Every row gives one point. The last column is the point's height on a tilted bowl or saddle (a function of degree 2), plus a little noise. Along how many of its main directions does it bend up, bend down or stay straight?

Points:
[[-0.23 -0.10 -0.17]
 [-0.19 -0.75 -0.66]
 [-0.29  0.24 -0.31]
 [ 0.09  0.15 -0.07]
 [ 0.16 -0.09 -0.04]
 [ 0.08 -0.07 -0.04]
 [ 0.20  0.03 -0.04]
 [ 0.23 -0.02 -0.04]
 [-0.13 -0.02 -0.11]
 [ 0.42  0.55 -0.43]
 [ 0.22  0.22 -0.10]]
Directions: 0 up, 2 down, 0 straight

Points, 18 rows:
[[ 0.09  0.02  0.34 -0.28]
 [ 0.31 -0.14 -0.11 -0.23]
 [-0.35  0.11 -0.35 -0.23]
 [ 0.29  0.14 -0.15 -0.20]
 [ 0.26 -0.07  0.08 -0.23]
 [ 0.45  0.14 -0.05 -0.26]
 [-0.08 -0.11  0.20 -0.26]
 [ 0.32  0.32 -0.50 -0.30]
 [-0.02  0.23 -0.12 -0.18]
 [ 0.03  0.16 -0.24 -0.17]
 [-0.09  0.12 -0.40 -0.20]
 [-0.31  0.33 -0.10 -0.23]
 [-0.37  0.23 -0.22 -0.24]
 [-0.15 -0.49 -0.20 -0.32]
 [ 0.38  0.39 -0.15 -0.27]
 [ 0.43 -0.01 -0.14 -0.25]
 [ 0.68 -0.27  0.17 -0.45]
 [-0.10 -0.18  0.41 -0.35]]
Directions: 0 up, 3 down, 0 straight

Points, 45 rows:
[[-0.11  0.06  0.19  0.40  0.12  0.09 -0.17]
 [-0.28 -0.05  0.09  0.13  0.33 -0.17 -0.14]
 [-0.02  0.03  0.23  0.22 -0.12 -0.18 -0.11]
 [ 0.05  0.10  0.00  0.39 -0.34 -0.16 -0.14]
 [ 0.03 -0.02 -0.02  0.23  0.47 -0.14 -0.18]
 [ 0.22  0.21  0.27  0.04 -0.29  0.07 -0.18]
 [ 0.00  0.38  0.28  0.18 -0.45 -0.17 -0.23]
 [-0.23 -0.84  0.06  0.47 -0.18  0.16 -0.57]
 [ 0.03 -0.24  0.21  0.03 -0.05  0.19 -0.14]
 [ 0.29 -0.13  0.09 -0.12 -0.14  0.24 -0.15]
 [ 0.24  0.25  0.38 -0.29 -0.34 -0.13 -0.34]
 [-0.11 -0.48  0.14  0.36 -0.52 -0.23 -0.38]
 [-0.62  0.76  0.27  0.02 -0.19  0.00 -0.37]
 [ 0.13  0.13  0.10 -0.20  0.14 -0.25 -0.13]
 [-0.43  0.41  0.04  0.09 -0.25  0.19 -0.13]
 [-0.11 -0.34  0.04  0.10 -0.19 -0.37 -0.17]
 [ 0.28  0.12  0.11  0.15  0.87 -0.56 -0.65]
 [-0.17 -0.51  0.09 -0.28 -0.05  0.35 -0.25]
 [ 0.42  0.11 -0.28  0.15  0.45 -0.36 -0.33]
 [-0.75 -0.03 -0.37  0.01  0.17  0.67 -0.40]
 [ 0.20  0.14  0.30  0.08  0.15  0.23 -0.21]
 [-0.11  0.12  0.11  0.18  0.36  0.30 -0.18]
 [ 0.36  0.43  0.62 -0.64  0.10  0.46 -0.79]
 [-0.10  0.20  0.38  0.15  0.00  0.05 -0.17]
 [-0.16  0.19  0.01 -0.12  0.01 -0.06 -0.04]
 [-0.50 -0.02 -0.08  0.16  0.25 -0.29 -0.16]
 [-0.12  0.05 -0.02 -0.47  0.04 -0.06 -0.13]
 [ 0.02  0.14  0.05  0.44 -0.06  0.14 -0.14]
 [-0.20 -0.19 -0.33 -0.45  0.28 -0.54 -0.31]
 [ 0.14  0.71  0.17  0.13 -0.03 -0.31 -0.30]
 [-0.02 -0.21 -0.16 -0.17  0.09  0.21 -0.06]
 [ 0.06 -0.02 -0.17  0.06  0.36 -0.47 -0.17]
 [ 0.20 -0.03  0.28 -0.44  0.19 -0.16 -0.28]
 [-0.06 -0.14 -0.06  0.09 -0.23  0.21 -0.08]
 [-0.23  0.15 -0.16  0.04  0.50  0.58 -0.29]
 [ 0.18  0.34 -0.21  0.25 -0.04  0.01 -0.12]
 [-0.01  0.00 -0.60 -0.39  0.42  0.30 -0.29]
 [ 0.10  0.07  0.04  0.06  0.04  0.08 -0.05]
 [ 0.32  0.03  0.08  0.13  0.05  0.00 -0.13]
 [-0.26 -0.24 -0.23  0.14 -0.16  0.21 -0.11]
 [-0.18 -0.32 -0.09 -0.17  0.38 -0.30 -0.17]
 [-0.07 -0.03  0.07 -0.34 -0.12 -0.42 -0.19]
 [ 0.16  0.18 -0.24 -0.47  0.22  0.06 -0.20]
 [-0.40  0.16  0.25  0.05 -0.03 -0.14 -0.14]
 [ 0.14  0.04 -0.09 -0.21  0.10  0.20 -0.07]]
Directions: 0 up, 6 down, 0 straight

Points, 67 rows:
[[-0.44  0.00 -0.24 -0.06  0.06  0.23  0.06  0.15  0.24]
 [-0.35  0.33  0.00  0.00  0.19  0.04  0.29 -0.44  0.13]
 [-0.36  0.13  0.26 -0.08  0.28  0.12 -0.05 -0.03  0.12]
 [-0.04  0.19 -0.44 -0.19 -0.42  0.15 -0.18 -0.19 -0.08]
 [ 0.55  0.30 -0.11  0.31  0.54 -0.10 -0.16 -0.18  0.26]
 [-0.22 -0.16  0.36  0.24 -0.08  0.46 -0.14 -0.07  0.12]
 [-0.48 -0.05  0.12 -0.08  0.02 -0.61  0.39  0.33  0.16]
 [-0.15  0.54  0.19  0.48  0.28  0.09  0.40  0.56  0.74]
 [ 0.10 -0.05  0.48 -0.03  0.36 -0.21 -0.45  0.27 -0.27]
 [-0.11 -0.13  0.18  0.17  0.00  0.24  0.54 -0.08  0.19]
 [-0.39  0.13 -0.02 -0.38 -0.27  0.39  0.28  0.00  0.16]
 [ 0.12  0.29  0.17  0.49  0.04 -0.04  0.46 -0.30  0.16]
 [-0.02  0.05  0.34  0.43  0.12 -0.21  0.07  0.12 -0.01]
 [ 0.25  0.54 -0.17  0.04 -0.07 -0.21 -0.09 -0.38  0.44]
 [ 0.10 -0.04  0.14  0.38 -0.14  0.14 -0.37  0.18  0.04]
 [ 0.01  0.04 -0.02  0.31 -0.25 -0.30 -0.11 -0.28  0.01]
 [ 0.06 -0.09  0.06 -0.29 -0.14 -0.64 -0.57 -0.12  0.06]
 [-0.38 -0.64  0.18  0.12 -0.02  0.17 -0.01 -0.16 -0.19]
 [ 0.14 -0.15 -0.20  0.24 -0.10 -0.14 -0.12  0.31  0.16]
 [ 0.28 -0.39 -0.40  0.20  0.21  0.44  0.05  0.00 -0.06]
 [-0.01  0.26  0.49 -0.53 -0.14 -0.55 -0.11  0.13  0.19]
 [-0.10  0.07  0.24  0.39  0.02 -0.04  0.01  0.06  0.11]
 [-0.01 -0.11  0.40  0.14 -0.23  0.10 -0.12  0.04  0.04]
 [ 0.58 -0.07 -0.08  0.09 -0.18  0.05  0.44 -0.17  0.05]
 [-0.20 -0.05 -0.36  0.17  0.32  0.09  0.17  0.21  0.41]
 [-0.31 -0.40  0.38  0.50 -0.21  0.19  0.10  0.33  0.12]
 [ 0.10 -0.31 -0.44  0.16  0.01 -0.07 -0.01  0.19  0.18]
 [-0.20  0.25 -0.11 -0.27  0.18  0.19  0.10  0.16  0.28]
 [ 0.34  0.16 -0.39  0.11 -0.14 -0.01  0.00  0.46  0.07]
 [ 0.21  0.13  0.03 -0.41  0.12  0.65  0.37 -0.18  0.13]
 [ 0.21 -0.15  0.13 -0.16  0.13  0.15  0.13 -0.20  0.05]
 [-0.15 -0.52 -0.22 -0.23  0.41 -0.16  0.22  0.21 -0.15]
 [ 0.29 -0.12  0.38 -0.02  0.13 -0.01 -0.13 -0.15 -0.09]
 [ 0.41 -0.23  0.40  0.05 -0.07 -0.03 -0.07  0.06 -0.19]
 [-0.08  0.21 -0.34  0.30  0.02 -0.02 -0.13  0.13  0.38]
 [ 0.31  0.02 -0.17 -0.29 -0.61  0.10  0.28  0.45  0.06]
 [-0.01 -0.10 -0.67  0.30  0.48  0.09  0.01  0.36  0.63]
 [-0.39  0.34 -0.04  0.02 -0.52 -0.48 -0.24  0.08  0.09]
 [-0.38  0.49  0.25  0.37  0.16  0.40  0.24 -0.09  0.26]
 [-0.19 -0.11  0.14  0.26 -0.10 -0.11 -0.19  0.16  0.12]
 [ 0.37 -0.05 -0.01  0.16  0.16  0.11 -0.17  0.06  0.05]
 [ 0.17 -0.07  0.18 -0.45  0.11 -0.09 -0.31  0.02 -0.06]
 [ 0.34 -0.06  0.10 -0.40 -0.26  0.22 -0.06 -0.36  0.20]
 [-0.35  0.14  0.41 -0.18  0.22 -0.34 -0.13  0.25  0.07]
 [ 0.08  0.05 -0.04 -0.57  0.10 -0.34 -0.06  0.42  0.08]
 [-0.12 -0.10  0.00  0.41 -0.37 -0.15 -0.64 -0.12 -0.23]
 [ 0.05  0.34 -0.17  0.30  0.24 -0.15  0.72  0.45  0.59]
 [-0.22  0.06 -0.04 -0.08 -0.06  0.48  0.52 -0.12  0.14]
 [ 0.71 -0.20 -0.10  0.05 -0.11  0.27 -0.17  0.20 -0.38]
 [-0.28  0.20  0.19  0.06 -0.06 -0.18 -0.06  0.41  0.40]
 [ 0.74 -0.22 -0.10 -0.08  0.38  0.17  0.11  0.00 -0.38]
 [-0.02  0.15  0.35  0.67  0.36 -0.38  0.22  0.02 -0.12]
 [ 0.31 -0.29 -0.08  0.20 -0.05  0.26 -0.20 -0.46 -0.06]
 [-0.29 -0.01  0.05 -0.11 -0.04 -0.33 -0.02  0.32  0.29]
 [-0.49 -0.26  0.28  0.20  0.09 -0.42 -0.01  0.08 -0.18]
 [-0.19 -0.27 -0.27  0.14 -0.19  0.41 -0.45  0.12  0.16]
 [-0.09 -0.24  0.26  0.03 -0.02  0.07 -0.24  0.12  0.06]
 [-0.13  0.13 -0.16 -0.24  0.21  0.56  0.31  0.40  0.30]
 [-0.38  0.08 -0.05  0.05  0.48  0.52 -0.34  0.47  0.70]
 [ 0.05  0.01  0.07 -0.07 -0.36  0.21  0.17  0.15  0.27]
 [ 0.16 -0.03 -0.31  0.04 -0.20 -0.14 -0.17 -0.29  0.11]
 [-0.02 -0.03 -0.14  0.10 -0.06 -0.26 -0.29 -0.19  0.18]
 [ 0.12  0.09  0.49 -0.22 -0.38  0.30  0.15 -0.22  0.50]
 [-0.02  0.08 -0.02 -0.35 -0.09 -0.06 -0.13 -0.03  0.21]
 [ 0.09 -0.03 -0.41  0.14  0.39  0.41  0.08  0.64  0.55]
 [ 0.21  0.05 -0.60 -0.39 -0.47  0.14 -0.25  0.59 -0.36]
 [-0.10 -0.12  0.26 -0.07  0.08 -0.14 -0.20 -0.41 -0.02]]
Directions: 2 up, 3 down, 3 straight

Points:
[[ 0.26 -0.20 -0.13  0.10 -0.25 -0.06  0.29 -0.43  0.18]
 [-0.17 -0.17 -0.16 -0.23 -0.09 -0.11 -0.03  0.32  0.22]
 [-0.28 -0.40  0.40  0.28  0.01  0.19 -0.24  0.29  0.12]
 [ 0.45 -0.11  0.00 -0.09 -0.15 -0.22  0.17 -0.24  0.22]
 [ 0.43 -0.13  0.00  0.74  0.46 -0.57 -0.33  0.15  0.36]
 [-0.03  0.03 -0.39  0.10 -0.34 -0.03  0.23 -0.10  0.23]
 [-0.38  0.33  0.29  0.38  0.26  0.30 -0.28 -0.13  0.13]
 [-0.20  0.12 -0.15  0.04  0.11 -0.44 -0.04 -0.19  0.10]
 [ 0.09  0.25  0.17 -0.02 -0.40  0.26 -0.27 -0.23  0.28]
 [-0.09 -0.19 -0.28  0.10 -0.20  0.31 -0.29 -0.09  0.35]
 [-0.07  0.34 -0.19 -0.28 -0.29  0.32 -0.57 -0.02  0.50]
 [ 0.01  0.28 -0.61 -0.06  0.63 -0.05 -0.13 -0.20  0.34]
 [-0.16 -0.46 -0.37  0.20 -0.15 -0.07 -0.23  0.27  0.35]
 [-0.18  0.22 -0.09  0.08  0.21  0.08  0.32 -0.63  0.15]
 [-0.03 -0.17 -0.17  0.03 -0.12 -0.14 -0.42 -0.12  0.28]
 [-0.09  0.54 -0.13  0.10 -0.10 -0.04 -0.02  0.42  0.10]
 [ 0.09  0.09  0.05 -0.19  0.25 -0.19  0.39  0.02  0.04]
 [-0.05  0.04  0.09  0.03 -0.30 -0.39  0.33  0.16  0.08]
 [ 0.16  0.08  0.16 -0.52  0.29 -0.23  0.11  0.21  0.24]
 [ 0.25  0.10  0.23 -0.05  0.20 -0.57 -0.50 -0.14  0.40]
 [ 0.49  0.04  0.12 -0.22  0.27 -0.33 -0.46  0.29  0.46]
 [ 0.31  0.00 -0.09 -0.02  0.23  0.00 -0.12  0.18  0.10]
 [-0.08 -0.07 -0.21  0.28  0.16  0.14 -0.01  0.43  0.11]
 [ 0.31  0.16  0.01 -0.08  0.06 -0.32 -0.10 -0.36  0.23]
 [-0.02 -0.47 -0.15 -0.11 -0.61 -0.02  0.20  0.00  0.42]
 [ 0.12 -0.05 -0.25  0.38  0.42  0.32  0.51 -0.26  0.02]
 [-0.18  0.47  0.49  0.19  0.11  0.20 -0.02  0.00  0.01]
 [-0.11  0.01  0.24  0.30  0.34  0.23  0.10 -0.30 -0.07]
 [ 0.33 -0.11 -0.52 -0.25  0.35 -0.20  0.52 -0.18  0.33]
 [ 0.10 -0.20 -0.15  0.08 -0.06 -0.53 -0.48 -0.37  0.46]
 [-0.41 -0.19 -0.18  0.02  0.04  0.05  0.00 -0.28  0.18]
 [ 0.20  0.21 -0.08 -0.25 -0.40 -0.14 -0.22  0.10  0.28]
 [-0.02 -0.20  0.14  0.16  0.21 -0.10 -0.24  0.14  0.00]
 [ 0.10  0.33  0.34  0.15  0.77  0.22 -0.05 -0.17  0.13]
 [-0.10 -0.31  0.08  0.02 -0.08 -0.26 -0.27 -0.19  0.16]
 [-0.14  0.03  0.17  0.00  0.09  0.44  0.09 -0.06  0.08]
 [ 0.19 -0.07 -0.02 -0.06  0.25  0.29  0.28  0.26  0.07]
 [ 0.05  0.25  0.21 -0.52  0.11  0.15 -0.13  0.36  0.21]
 [ 0.47 -0.15 -0.05  0.04  0.40  0.31 -0.05  0.02  0.16]
 [-0.40 -0.03 -0.15 -0.26  0.42 -0.16 -0.20  0.31  0.28]
 [-0.27 -0.03  0.45  0.23 -0.29 -0.39 -0.18 -0.26  0.12]
 [-0.03 -0.67  0.37  0.30 -0.15 -0.32 -0.34  0.14  0.26]
 [ 0.05  0.01  0.02  0.09 -0.24  0.33 -0.13 -0.47  0.29]
 [-0.31  0.01  0.31  0.12  0.41 -0.03 -0.15 -0.39  0.00]
 [ 0.11  0.00  0.10 -0.43  0.16 -0.03 -0.37 -0.13  0.30]
 [-0.10 -0.28 -0.11 -0.28 -0.34  0.22 -0.14 -0.20  0.41]
 [-0.43 -0.18  0.15 -0.25  0.13 -0.05  0.17  0.08  0.12]
 [ 0.10 -0.31  0.28  0.02 -0.04 -0.22  0.36  0.61  0.16]
 [ 0.06 -0.25  0.05 -0.06  0.39 -0.11  0.13  0.46  0.06]
 [ 0.50  0.34  0.03  0.19  0.27 -0.17 -0.07 -0.28  0.22]
 [ 0.14 -0.09 -0.11 -0.56 -0.04 -0.36  0.29 -0.24  0.42]
 [ 0.14  0.11  0.02  0.09  0.57 -0.26  0.68  0.49  0.23]
 [-0.19  0.37  0.22 -0.25 -0.07  0.06 -0.15  0.22  0.07]
 [ 0.29  0.05  0.28  0.63 -0.05  0.30 -0.34 -0.19  0.31]
 [-0.43  0.01 -0.21  0.18 -0.12  0.10  0.04 -0.24  0.21]
 [-0.03 -0.51 -0.28 -0.59  0.07  0.57 -0.45  0.11  0.76]
 [ 0.30 -0.37  0.47  0.25  0.07  0.03  0.03  0.76  0.30]
 [-0.27 -0.03 -0.03  0.46 -0.17 -0.33  0.12 -0.02  0.02]
 [ 0.10 -0.11 -0.25 -0.40 -0.32  0.10  0.18  0.20  0.35]
 [-0.18  0.25 -0.38  0.45 -0.16  0.30 -0.47 -0.18  0.49]
 [ 0.02  0.05  0.44  0.35  0.15 -0.19 -0.61 -0.16  0.23]
 [ 0.21 -0.10 -0.23  0.50 -0.53  0.14  0.10 -0.09  0.31]
 [ 0.32  0.35 -0.07  0.02  0.62 -0.19  0.16 -0.33  0.17]
 [-0.25 -0.25 -0.11 -0.12 -0.11  0.21  0.27  0.05  0.18]
 [-0.27  0.01 -0.22 -0.04 -0.33  0.19  0.49 -0.29  0.35]
 [-0.03 -0.23 -0.54 -0.06  0.04 -0.02  0.66  0.11  0.32]
 [-0.19  0.33  0.12 -0.05 -0.08  0.54 -0.16  0.04  0.23]
 [ 0.00  0.12  0.17  0.42  0.03 -0.09 -0.39 -0.07  0.08]
 [ 0.35  0.14 -0.03 -0.07  0.21 -0.20  0.30 -0.29  0.12]]
Directions: 7 up, 0 down, 1 straight
